Each row of a before or after table is a point. One or more steps were done to the points. Then noise was added and the rows were shuffled. The steps act on columns, c1 being the first. Write out the steps. A step turns or swaps two columns, mirrors them in a line or flattens them onto one, adds a multiple of one to another, or multiplies or shifts one. Angles are multiples of 10 degrees, from the lower column toward the higher: turns from -170 to 170, lines from 10 to 170 but not 90. Use the fewest steps. Two steps may share a column if one is a turn and the other turns, adds or multiplies; they go together, in the order done. Otherwise the lowest column goes first.

Before:
[[-22  18  -1]
 [-23  16 -26]
 [-31  25 -55]
 [ 50 -23 -41]
 [ 25  36  42]
 [-23  50 -14]
 [  1 -38 -46]
 [-25  17  29]
 [ 14  27  50]
 [-15  57  26]
 [ 35  22  15]]
After (11 x 3):
[[  3  51  27]
 [-25  26  57]
 [-34  -1  17]
 [-41 -56  26]
 [-32 -14  50]
 [ 38 -41 -21]
 [-34  29  16]
 [ 14  41  36]
 [-34 -26  16]
 [ 24  16  22]
 [ -9 -45 -38]]
Steps: shift c1 by -10; swap c2 and c3

Before (11 x 4):
[[ -3  22 -16 -18]
 [-35   5  57  45]
 [-15   2 -30  42]
 [-15  -6   5 -55]
 [-16  19 -19 -59]
 [-38 -29  56  50]
 [  5 -15 -33 -60]
 [  2  28 -41  33]
 [ 20   8 -17 -39]
 [ 20  -5  20 -40]
 [-26 -16  48  27]]
After:
[[-29 -16  27  52]
 [ -5  22 -17 -21]
 [ 24   8 -39 -16]
 [-14  19 -55 -18]
 [  3  31  33 -41]
 [-12  -3 -55   7]
 [-14   3  42 -32]
 [-38   6  42  58]
 [  6 -17 -61 -32]
 [-39 -27  52  58]
 [ 20  -5 -40  16]]
Steps: swap c3 and c4

Before (10 x 6):
[[-20  19  11  28  14  -6]
 [-21   8 -11  23 -11  18]
 [-24   9  -2  -9  12  23]
 [  9  10 -33  -2  35  12]
 [ 24 -19  30  13 -52  -9]
 [ 12   0 -23  -4  18  26]
 [ 47  23  32  10 -60  -6]
 [ -7   0   4  26  11 -12]
 [ -3   1  28  34  14  21]
 [ 33   1  37 -11 -41 -13]]
After, 10 rows:
[[-19  19  10  31  12  22]
 [ -8  -1   3  37  12  16]
 [-23  10  -1 -39  10   4]
 [ 11  12 -34 -16  36   5]
 [ 23 -18  30  25 -53   7]
 [ 47  22  33  14 -58   6]
 [ -1   2  28   0  13  39]
 [ 33   0  36   9 -40 -16]
 [-22   7 -10  -7 -11  28]
 [ 10   2 -22 -39  16   9]]
Steps: turn c4 and c6 by 60 degrees; multiply c4 by 1.6

Before (8 x 8):
[[ -2  24  -6 -28  39  13   4  -7]
 [ -5  21  25 -21 -17 -21  -1 -17]
 [ 18   7  -4  30 -13   9 -11   3]
 [ 10 -14 -11   3 -27   3  54   7]
 [ -9  19 -19 -24 -23  -5 -13 -18]
 [ -4  17 -11  11  43  -6  -7   2]
 [ -5  19 -11  35 -20  16   8 -11]
 [-15  -7   9 -22 -24  -1  -2  10]]
After:
[[-21  17  12  12 -32  -5  29   2]
 [-26  24   6 -29 -35  12  16  -6]
 [-26  21 -24 -22  16 -21  -8 -18]
 [ 24 -14  12   3  -3   3 -60   6]
 [ -8  -7  -9 -21  21  -1 -10   9]
 [-28  20  18 -24  28  -5   0 -17]
 [-25  20  10  35  13  15 -17 -10]
 [ 14   7   4  30  17   8   3   4]]
Steps: add -1 times c2 to c1; multiply c3 by -1; turn c5 and c7 by 150 degrees

Before, 14 rows:
[[-20  32 -10  -2 -28   1 -20  14  21]
 [ 16  19   4  -9   2   5   5 -14 -60]
 [-24   6  10  -2 -10 -30   2   3  11]
 [ -4  32   6  11   9   8   0 -15   7]
 [ -4  13 -18  16 -13   2   2 -33  18]
 [ 34 -21 -13 -15   2  45 -18 -10 -42]
 [-21  14 -47  18  23   7  19 -15  18]
 [  3  25  17   4 -31 -18   8  33  14]
 [  3  34   3 -16   1 -28   6  11  22]
 [-21  26  13 -30 -26 -27  24  -2  31]
 [  9  18   2 -23  -7  23 -14  -2 -39]
 [ 12  21 -19   6   1   8   8  -4  16]
 [ -6   0  12  -6   9  36   2 -13 -19]
 [-18  23  11 -12 -37   1  20  12   3]]
After (14 x 9):
[[-23   5  10  -3   3 -30   1 -10  11]
 [ 17  19   5  -8 -14   5   5   2 -60]
 [  3  33   2 -16  11 -27   7   1  20]
 [-20  14 -45  17 -15   7  19  24  17]
 [ 12  21 -19   5  -5   9   8   1  17]
 [-21  26  13 -31  -3 -27  23 -25  29]
 [ 33 -21 -14 -15 -10  46 -16   2 -42]
 [ -5  12 -18  16 -34   1   1 -12  20]
 [ -3  32   5  11 -14   8   0   8   6]
 [ -6   0  12  -6 -12  35   1   9 -19]
 [-20  31 -10  -1  13   1 -20 -28  21]
 [  4  27  17   4  35 -19   9 -31  14]
 [-19  22  11 -14  11   1  20 -37   3]
 [  9  20   3 -23  -2  23 -15  -8 -38]]
Steps: swap c5 and c8
